Every row gives one point. Each copy is the shape, with its points in the same order, turned, moved and blurred by noise. Is it also mirrored, or only turned?

Shape, 6 rows:
-.01  -.34
-.37  -.52
-.43  .30
-.20  .12
.86  .19
.48  -.41
Copy 1, 6 rows:
-.05  -.30
-.41  -.45
-.42  .37
-.19  .16
.91  .10
.47  -.50
Copy 1 is: only turned
Copy 2:
-.23  .40
-.59  .51
-.53  -.33
-.36  -.09
.69  -.01
.26  .50
Copy 2 is: mirrored
Copy 3 (6 x 2):
.11  -.33
-.31  -.56
-.37  .25
-.14  .10
.94  .16
.63  -.41
Copy 3 is: only turned

Shape (8 x 3):
-.35  .17  -.35
.27  -.24  -.07
.21  .06  .44
-.05  -.21  .32
-.60  -.28  -.34
.11  -.71  -.50
-.10  .44  .24
-.85  .41  .13
Copy 1:
-.33  .34  -.44
.11  -.21  -.12
-.06  -.04  .41
-.29  -.23  .15
-.61  -.07  -.63
.05  -.57  -.68
-.26  .43  .22
-.94  .56  -.11
Copy 1 is: only turned
Copy 2 (8 x 3):
-.03  -.22  .45
.53  -.12  -.11
.11  .05  -.42
.07  -.28  -.35
-.01  -.61  .41
.82  -.69  .25
-.16  .29  -.06
-.72  -.09  .21
Copy 2 is: mirrored

Shape:
-.30  .43  -.24  -.65
.06  .13  -.18  .01
-.27  -.37  .12  .72
-.28  -.08  .04  .13
-.18  -.42  .09  -.40
.92  -.03  -.39  .00
.19  -.24  -.27  -.55
.20  -.41  -.43  .83
-.11  -.47  .42  -.02
Copy 1 (9 x 4):
-.06  .53  -.11  -.75
.19  .24  -.12  .00
-.37  -.16  -.19  .72
-.28  .09  -.10  .12
-.25  -.32  .15  -.34
.94  -.06  -.07  .09
.29  -.21  .00  -.51
.22  -.25  -.57  .77
-.29  -.34  .35  .15
Copy 1 is: only turned
Copy 2:
.43  .58  -.05  -.52
.09  .09  -.24  -.08
-.21  -.18  .33  .65
.01  .06  .23  .19
.35  -.18  .66  -.25
.08  -.73  -.64  -.38
.61  -.19  .14  -.39
.00  -.65  -.29  .73
-.03  -.30  .67  -.04
Copy 2 is: mirrored

Shape:
-.15  -.09  .22  -.49  -.38  .37
.30  .57  .20  .13  .24  .53
-.18  -.71  .10  .00  -.04  .23
-.39  -.59  -.46  .03  .53  -.54
-.68  -.12  -.45  .48  .44  .10
.30  .31  .37  .50  .06  -.79
.04  -.25  .15  -.09  .31  -.48
.41  .05  .02  -.11  -.36  .30
-.94  .55  -.01  .61  -.55  -.17
Copy 1 (9 x 6):
-.42  .44  .28  -.26  -.43  .06
-.34  .50  .07  .10  .58  .55
-.29  -.38  .41  -.20  -.26  -.06
.25  -.70  -.29  -.69  .07  -.33
-.54  -.55  -.43  -.37  .42  -.19
.58  .28  -.07  .33  .60  -.47
.41  -.06  .11  -.35  .17  -.20
-.12  .34  .10  .24  -.24  .37
-.80  .33  -.59  .25  .28  -.92
Copy 1 is: only turned
Copy 2, 9 rows:
-.48  -.29  -.29  -.11  -.19  .32
.43  .38  -.24  -.55  -.10  .12
-.22  -.44  -.22  .44  .44  .51
-.41  .23  -.08  .81  .71  -.22
-.05  .28  -.58  .30  .93  -.08
.13  .04  .49  .11  .00  -.92
-.18  .14  .36  .30  .29  -.15
.01  -.12  -.22  .09  -.43  .18
-.21  -.47  -.78  -.59  .58  -.88
Copy 2 is: mirrored
